Rows are points. Before rounding, the points of a table are all equally far from one centre. They may lie mostly on one side of it. Write the centre, to within rounding.
In the rows, zero is written as 128.

Points (5 x 2)
[[139 134]
 [157 150]
 [163 167]
 [ 99 210]
 [155 197]]
Centre: [120 172]

Points (13 x 6)
[[126 116  82 206 112  91]
 [179 152 122 115 172  63]
 [107 184  67 150 156  74]
 [147 193  95 156 129  91]
 [100 181  64 143 136  45]
 [157 161  79 173 107 100]
 [141 183  63 142 123  46]
 [126  67  71 134 162  66]
 [125 145 100 122  65  80]
 [135 165 137 154  75  66]
 [163 138  88 199 138  94]
 [125 101  78 133 175 114]
 [162 156 136 175 179  60]]
Centre: [125 127 109 144 134  64]

Points (15 x 11)
[[134 140 187 139 126  87 102 177  74 170 161]
 [175 144 167 140 114  97 170 152 103 177 216]
 [172 106 194 151  92  91 180 149 102 162 186]
 [204 192 133 186 109 149 142 167 104 106 158]
 [130 116 201 147  71 114 135 170  53 132 176]
 [177  77 205 173  91 136 136 173  86 141 160]
 [134 128 164 117 106 103 120 211 133  79 219]
 [215 128 173 175 138 113 145 163 131 146 205]
 [170  97 134 163  75 112 167 202 157  91 190]
 [125 134 124 175 118 125 151 184 141 107 228]
 [178  83 198 103 126 130 166 206  86 114 172]
 [198 142 198 139  99 134  96 179  67  87 150]
 [121 132 190 134  91 111 143 150 123 150 226]
 [135  63 190 118 140 142 121 169  98 116 168]
 [213 168 182 127 122 120 113 199 125 161 181]]
Centre: [158 133 152 138 110 127 140 174 111 120 162]

Points (22 x 18)
[[128 123 183  95 217  62 174 134 124 140 123  79 149 145 130  99  86 169]
 [205 104 144 124 188  82 212 142 134 157 156  69 124 121 110 125  96  68]
 [137 100 100 133 184 126 208 105 147 152 125 100  66 138  87  75  59 119]
 [169  83 168 131 192 119 166 100  34 190 148 164  77 122  86  66 102  87]
 [126  95 170 140 130 101 207 161  86 169 175 160  52 176 129 127  77 123]
 [192 114 139  40 149  73 194  86  56 139 153 121 135 122 114 121  89 124]
 [170 132 111  75 190 110 224 181 113 183 145 123  89 107 100 108 125 154]
 [156 126 172 101 141 124 172 169  40 188 145  60 150 143 100 112 106 119]
 [ 98  95 152  91 191  80 183 117  79 150 130  66 122 110 141  87  51  87]
 [178 126 154 140 163 123 220 168  53  98 121 108  47  83  82 134  97 132]
 [185  92 191 102 205 103 234  72  73 112 127 103  86 115  86  80 132 107]
 [205 152 151 139 178  69 227  96 102 161 131 103 149  91 124  93  92 132]
 [138  70 162  98 204 106 167  96  69 105 111 168  83 164  95  96  96 184]
 [223 134 204  81 165  91 204 151 135 144 153 103 131 108 102 110 102  80]
 [ 95 138 151 161 152 108 234 157 132  95 129 102  95 125 137  87 101 154]
 [169  94 155 115 135 108 201 117  44 146 161 154  28  82 120  75 148 144]
 [164  92 176  85 176  39 209 148  99  94 125 102 109 154  86  85  83 113]
 [172  97 206 100 197  68 150 122 137 125  72  84 133  96  94 121  81 109]
 [120  81 151 133 180 128 212  88  95 144 110 101 121  59  63 157 118  79]
 [140  65 171 128 219 155 171 144 170 182 135 111 101 148 120 120 112  91]
 [150 176 214  75 151 122 211 122 128 126 141  69  86 117 134 120 107 147]
 [204  98 179 107 178 120 200 149  89 157 116 120 104 184 134 169  81 143]]
Centre: [148 101 165 120 157 116 171 126 102 140 139 125 106 110 112 110 108 128]

Points (30 x 24)
[[171 145 153 164 122 107 133 146 231 151 147 142 185 138  48  76 179  81
  114 138 139 128 127 147]
 [165 109 132 142 133  89 119 157 153 137 136 161 232 139 132  97 179 140
  148  92  95 178  97 163]
 [197 235 148 163 110 139 162 200 145 142 130 183 172 169 119 141 136 140
  115 102 103 130 121 147]
 [155 147 167 163 143  81 103 158 121  75 122 178 180 140 106 140 178 112
  129 187 186 105 145 135]
 [146 173 119 126 164  43 180 138 170 146 114 168 138 171 100 111 154  97
  143 131 123 148 161  91]
 [196 236 157 166 145 102 114 178 172 122 174 161 183 104  69 122 169 128
  110 142 108  93 138 119]
 [205 191 154 206 117 101 113 163 191 129 126 101 138 123 115 126 165 113
   87 170 104 142  87 173]
 [187 117 148 156 146  81 179 133 180 125 171 120 116 110  87  61 196 121
  106 101 164 150 133 101]
 [195 196 117 152 136 193 140 106 161 103  95 151 173  99 117 112 156 141
  128  86  85  65  99 154]
 [150 173 142 165 157  83 121 186 151  98 155 138 162 154  68  98 220  80
   72 111 119 116 112  71]
 [215 171 141 148 133  85 143 144 174 138 193 141 133 132  91 126 174 146
  139 115  52  69  54 130]
 [161 147 179 148 163  92 135  26 158 139 143 118 146 140  75  84 146 130
  154 112 154  99  98  94]
 [136 220 108 180 122 124 143 108 137 129  94 158 123 132 121  90 180 102
  119  95 159 100 218 185]
 [158 154 161 169 117  99 150 179 153 155 115 139 143 142 130 103  79  91
   91 140 130 135 137  96]
 [175 240 131  81 135 107 112 127 154 137 157 143 121 134  81  93 132 107
   68  85 129 114 117  56]
 [134 197 191 145 161 116 118 123 185 143 137 157 204 123  95 133 118 129
  122 107 132 162 148 112]
 [150 183 154 177 127 141  97 156 199  99 142 129 145 176 138  82 249 118
  131  97 155 131 100 158]
 [154 128 174 168 158 156 109 173 190 122 170 134 145 133 109 107 136 177
  124  79  76 102 149 142]
 [166 237 143 195 154 106  99 203 162  84 125 105 155 162 130 103 188  77
  127 125 131 154 147 134]
 [193 154 118 123  77 135 112 150 105  88 154 120 141  72 147 127 176 152
   95 166 111  90 132 172]
 [213 199 132  80 176  92  42 134 152 113 125 173  86  89 147 137 130  91
  118  91  64 111 132 145]
 [143 163 138 196 116 140 150  99 183 118  88 143 119 138 174 121 179 141
  112  51 136 126 142 145]
 [177 200 123 117 159 146 159 112 196 138 105 135 165 126  46  56 192  81
  106  94 111 117 131 114]
 [171 175 203 152 135  75 109 202 157  78 177 156 133  94  61 117 213 123
  157 105 138 139 115 191]
 [139 199 124 157 118 126  97 153 217 147 129 152 130 123 117 104 186 136
  114 141 131  66 103 152]
 [185 114 120  81  92  75 113  99 182 116 136 157 199 139  72  90 190 150
   93  64 167 135 144 133]
 [165 204  95 160 180 102 161 168 127 100 120 122 165 130 150 164 176 112
   68 107 164 116 121 150]
 [176 210 126 122 200 109 102 117 196 107 158 173 119 110 108 130 170 179
  139 119 160 105 139 173]
 [172 171 179 152 128  97 123 197 196 124 121 180  92 130  81 124 150  96
  154  82 161  98 117  81]
 [175 181 153 160 110  84 107 162 182 108 151 159 145 103 136  77 149  60
  111  89 154 115 114  50]]
Centre: [187 164 139 135 126 103 107 120 126 105 142 138 131 150  97 113 153  95
 128  89 120 122 127 159]

Points (30 x 24)
[[ 95 118  87  42 134 188 129 102 150 164  69 135 109 102  94  74 101 130
  164 150  84  17 171 112]
 [ 99  77  82  76 131 170 168 130 111 183 116  87  90 150  86 100 114 200
  157 123  90  57 130 144]
 [112 106 107  81 139 128 161 169  96 123 117  83 135 114  64 116  83 178
  117 181  85  70 172  75]
 [127 136 114  21 130 152 151 125 111 214  86 122 126 139 117  58 142 154
  136 120  68  42 129  88]
 [138 147 104  41 141 127 149 169  99 124  97 162 135 171  87  75  69 144
  170 161   7  79 149 127]
 [ 69 105  96  42 151 155 164 140 126 135  83 111  87 163 115  84 124 143
  172 143  78  33 128 112]
 [102 107 127  45  46 138 121 125  74 184 124  92 116 131 138 117 143 181
  169 177 107  60 142 163]
 [113 117 132  36 145 138 150 139 106 140  89  97 101 116 131 115 129 175
  102 108  72  28 131 119]
 [ 89 115  75  25 136 121 129 122  83 104 114 117 119 127 114  50 140 167
  110 155 141  85 160 131]
 [ 87 158 125  52 142 133 159 117 117 132 146 135 145 170  60 113  97 160
  156 109  53  56 123 131]
 [ 82 114 112  96 105  92 143 100  99 159 105 106 153 117  97 122 123 210
  148 115 102 109 159  55]
 [127 103  75  87 154 116 126 107  91 134 104 133  91 156  91  90 111 171
  132 147  30  53  88  97]
 [121 150 119  57 107 124 149 149 120 162 119  92  65 163  85  97 161 179
  149 127  61  46 127  85]
 [121 113 123  27 119 115 163  86 147 167 101 107  75 186  97  94 141 140
  120 132 130  38 134 116]
 [143 111 114  78 123 136 195 134 139 123 120  83 124 139  48 113  97 171
  120 103  67  84 130 134]
 [102 108 104  39  98 148 138 140 153 145  92 125  91 139  47  47 123 116
  141 158  81  31 135 102]
 [106  98 131  60 151 129 152 118 109 123 130  93 124 123 121  68 112 126
   98 160 113  10 143  97]
 [124 108  91  66 121 103 203 111 102 130 128  98  97 100 146 121  93 179
  144 119  82  73 113 116]
 [133 169 155  64 116 117 153 127 102 133  54 105  94 120  89  72 146 191
  131 111  61  30 114  94]
 [119  96 103  56 170 113  94 149 131 118 123 128 101 144  96  65 164 112
  148 164 101  38 140  98]
 [181 144 127  20 134 206 140 103 117 159  83 147 119 173  86  50  97 199
  110 148 120  64 140  64]
 [104 116 104  33  82 155 133 146 126 160  48 124  85 141  62 109 151 145
  112 168  98  78  92 157]
 [122 115 142  67 150 140 130  86  78 169 130  85  93 148  39 111 121 176
  109 113  90  82 110 102]
 [ 95 138 127  71 103 141 114 134 126 138 145 115 113 135  58 116 110 196
   97 164  69  22 138 106]
 [119 156 134  49 114 159 161 116 105 171  98  88  56 127  46  80 116 144
  162 160  59  63 140  68]
 [106 112  82  84 125 167 137 117  97 135  92 123 112 169  99  98 119  92
  125  99  25  81 166 106]
 [121 114 108  47 111 125 117 131 154 132 148  99 111 110  85  76 102 198
  114 107  79  63 189 131]
 [ 85 119  96  37 130 132 132 109 113 118 109  98  62 123 112  94 105 193
  110 165  76  53 134  99]
 [147 168 141  60 103 114 170 124 120  97 129 108  78 141  96  86 130 132
  127 150  33  41 145 115]
 [109 103  92  23 117 157 114 104 107 126 108  90 121 111 106  49 138 172
  141 114  91  52 158 109]]
Centre: [143 138 141 106 112 147 124 129 110 148  94 150 108 141 115  89  93 149
 154 151 122  99 144 124]

Points (29 x 24)
[[166 162 118 194 171  88 164 115 104 162 195 134 138  98 171 102 110  93
  110 114 136 144  92 103]
 [144 144 126 143 117  73 159 162  98 158 150 135 115 113 186 110  69 132
  150 101 103 112   7 112]
 [188 175 104 142  94 124 125 152  58 150 128 134 122 101 198 123  49 110
  113  98 139 118  77 160]
 [128 169  95 115 118  99 171  92  65 159 163 173  98  73 193 146  47 119
  111 140 140 134  74 157]
 [122 167 146 144 187  60 141 125 108 122 154 122 170 111 186 117  68 151
  116 108 135 137  49 198]
 [115 150 126 114 165  93 111  56  70 142 154 149 156  86 192 116  93 127
   82 144 172 145  79 159]
 [129 171 115 132 157 132 159  91  82 156 205 139 128  91 153  95  49 124
  104 136 161 138  42 162]
 [143 185 119 112 154 125 127  93  80 145 152 143 121 124 191  76  37 138
   88 124 118 180  67 180]
 [133 163 137 137 164 103 132  85 115 164 150 128 136 144 178 119  77  90
  192 117 127 133  70 192]
 [181 163  79 174 204 146 125  76  74 149 139 122 117 115 170  89  70 125
  119 129 123 152  77 169]
 [161 114 131 152 122  95 111  75  97 148 120 127 139  89 205 112 116 183
  112 155  90 159  64 186]
 [131 184  89 125 126  83 124 154  52 163 189 112 126 102 198 141  61 159
  119 113 151 118  65 130]
 [171 146 114 151 137 139 127 130  99  93 162 154 119 124 176  74  75 131
  122 128 168 151  88 180]
 [133 160  66 117 143 128  98  84  56 164 159 134 110  44 189 122  92 138
  113 120 149 137  63 124]
 [145 163  67  96 167  99 139 103  35 131 157 145 131  86 185 138  92 151
   86 150 144 181  52 149]
 [171 136  97 154 126 170 115  81  94 141 157 130 119 142 153 123  43 108
  129  94 149 128  91 154]
 [155 175  92 108 152  95 139 123  71 128 117 109 112  93 198  65  75 157
  121 124 167 141  46 155]
 [149 184  92 158 145  95 150 100  75 172 164 121 120 117 185  78  67 156
  106 144 167 149  66 130]
 [116 160 122 151 110 125 170  97  77 126 157 136 105  93 232 103  98 174
  125 115 125 135  79 154]
 [177 161  92 134 180  84 125  84  56 105 149 155 139  60 181 100  72 167
  129 103  97 140  63 138]
 [169 132 119 127 122 117 128  93  78 162 166 116 140 135 182 147  36 110
  135 100 118 150  47 193]
 [158 149 140 163 160 157 162 106  65 142 189 163 135  74 203  96  71 128
   87 136 108 169 102 123]
 [197 149  69 142 185  78 180 109  52 160 138 147 124 100 192 147 102 135
  124 111 135 127  40 175]
 [198 106  78 126 110  98 125 101  92 148 134  89  97 105 175 118  87 132
   92 132 144 170 113 173]
 [127 169 100 109 114 116 133 135  79 118 181 140 120  90 174  67  61 134
  155 160 126 144  51 184]
 [160 155 161 160 157 106 165  78  84 127 168 156 114  94 168  83  64 125
   97 135 100 117  40 146]
 [173 138 123 146 112 115 132 123  68 133 130 154 115  93 197 118  45 131
  138 110 159 159  89 171]
 [163 145 108 176 154  99 112  94  46 144 121 159 131 153 166  97  86 110
  101 123 154 133  68 160]
 [183 180 142 132 200  98 154  98  90 179 169 176 145 107 160 121  65 104
  138 112 109 121  25 160]]
Centre: [141 131 103 103 159 122 147 135 103 162 138 137 150 110 156 118 101 138
 112 129  98 113  98 144]

Points (30 x 24)
[[ 60 193 158 117 101 155 131 114 182 133  99 125 167 162 108 110 206 170
  137 144  28  90 131 145]
 [ 61 179 188 144 121 134 136 131 163 119 104 138 166 171 120 111 161 146
  130  92  24  53  85 132]
 [ 65 212 178 125 130 193 110 136 173 117  67 150 146 125 158 122 200 146
  166 104  74  80 117 155]
 [ 52 161 143 112 110 205 120 135 189 101  71  91 164 153  73 136 160 184
  145  99  37  90  87 135]
 [120 196 181 136 123 167 110 160 199 129  63 119 138 150 152 100 179 144
  133  92  28  75 122 149]
 [ 68 185 163  91 140 186 173 132 178 112 106 153 130 147  96 121 187 142
  156  84  30  81 120 136]
 [104 180 151 118 137 175 108 126 195 116  81 111 143 116 126 135 178 148
  115  90  69  81 131 209]
 [ 80 205 155  87 136 205 185 152 118  98  85 132 132 160 116 147 189 172
  146 107  77  86 101 167]
 [ 64 189 165 101 137 178 112 184 159  97  75 126 157 119 158 142 200 117
  148 121  52  72  94 155]
 [ 70 187 115 158  80 179 150 134 148 149  87 125 178 111 120  89 226 137
  152  82  60  88 113 160]
 [ 42 211 186 124 124 209 140 124 152 102  99 115 183  95 124 147 157 163
  140 138  53 115 134 171]
 [ 94 210 156 112  93 143 141 159 173 136  64 127 169 184 122 102 167 133
  166  64  40  86 105 155]
 [ 67 176 173 103 120 176 126 188 210 135  97 158 149 130  94 117 173 128
  138 103  61  90 111 155]
 [143 206 176 107 118 149 122 177 156  94  36 136 164 150 118 125 208 114
  121  76  48 103  95 124]
 [ 32 186 162 120  89 202 107 152 137 112  95 131 189 154  89 151 171 162
  164  96  67  83 107 155]
 [ 66 171 151 136  96 161 118 112 169 119  98 116 187 178  96 115 196 154
  138  92  45  66 125 168]
 [ 66 173 143 147 103 177 108 136 154 106 121 112 186 126  98 119 188 181
  165  80  15 107 102 146]
 [ 75 188 132 119  91 193 110 113 162 128  72 124 152 144  92 118 184 121
  132  57  57  85 106 176]
 [ 77 194 150  84 111 163 120 162 137  96  65 106 194 130 144 118 210 177
  140 106  54  61 101 160]
 [ 84 178 157 105 132 205 138 155 182 118  76 131 152 208 158 101 167 126
  151  69  32 104 114 132]
 [ 71 208 135 127 124 157 144 168 156 130  80 113 184 147 108 142 180 109
  148 102  88  71  99 193]
 [121 163 170 130 105 170  85 141 175  88  74 148 149 116 114 173 207 153
  153 115  25  99 110 160]
 [ 85 203 130 138 111 170 141 114 189 103  79 138 185 145  64 125 147 144
  163  74  21  84 111 138]
 [ 72 205 163 107 137 192 121 137 168 126 103 111 191 170 118 129 154 147
  157  89  23  72 121 146]
 [ 60 175 121 165 136 193  91 147 193 102  68 126 190 139  79 104 160 155
  119  75  81 107 115 164]
 [ 67 173 155 143 147 172  89 157 159 128  83 156 129 126 100 152 162 191
  112 117  45  75 130 185]
 [ 65 171 172 130 109 164 127 145 144 109 102 115 176 171 106 117 202 122
  146  92  17  58 116 143]
 [ 84 212 163 118 147 167 129 168 154  92  80 170 156 164 149  98 192 126
  132  92  62  97  99 162]
 [ 80 204 152 105 118 176 101 137 165  73  84 113 158 128 127 148 187 152
  132 120   7 128 115 166]
 [ 63 195 148 139 122 158 125 135 184  76  88 103 158 137 123 125 148 210
  122  78  62 121  92 181]]
Centre: [ 98 138 134 132 113 156 150 141 131 119  65 130 162 126 136 140 139 148
 126 109  82 120 141 104]
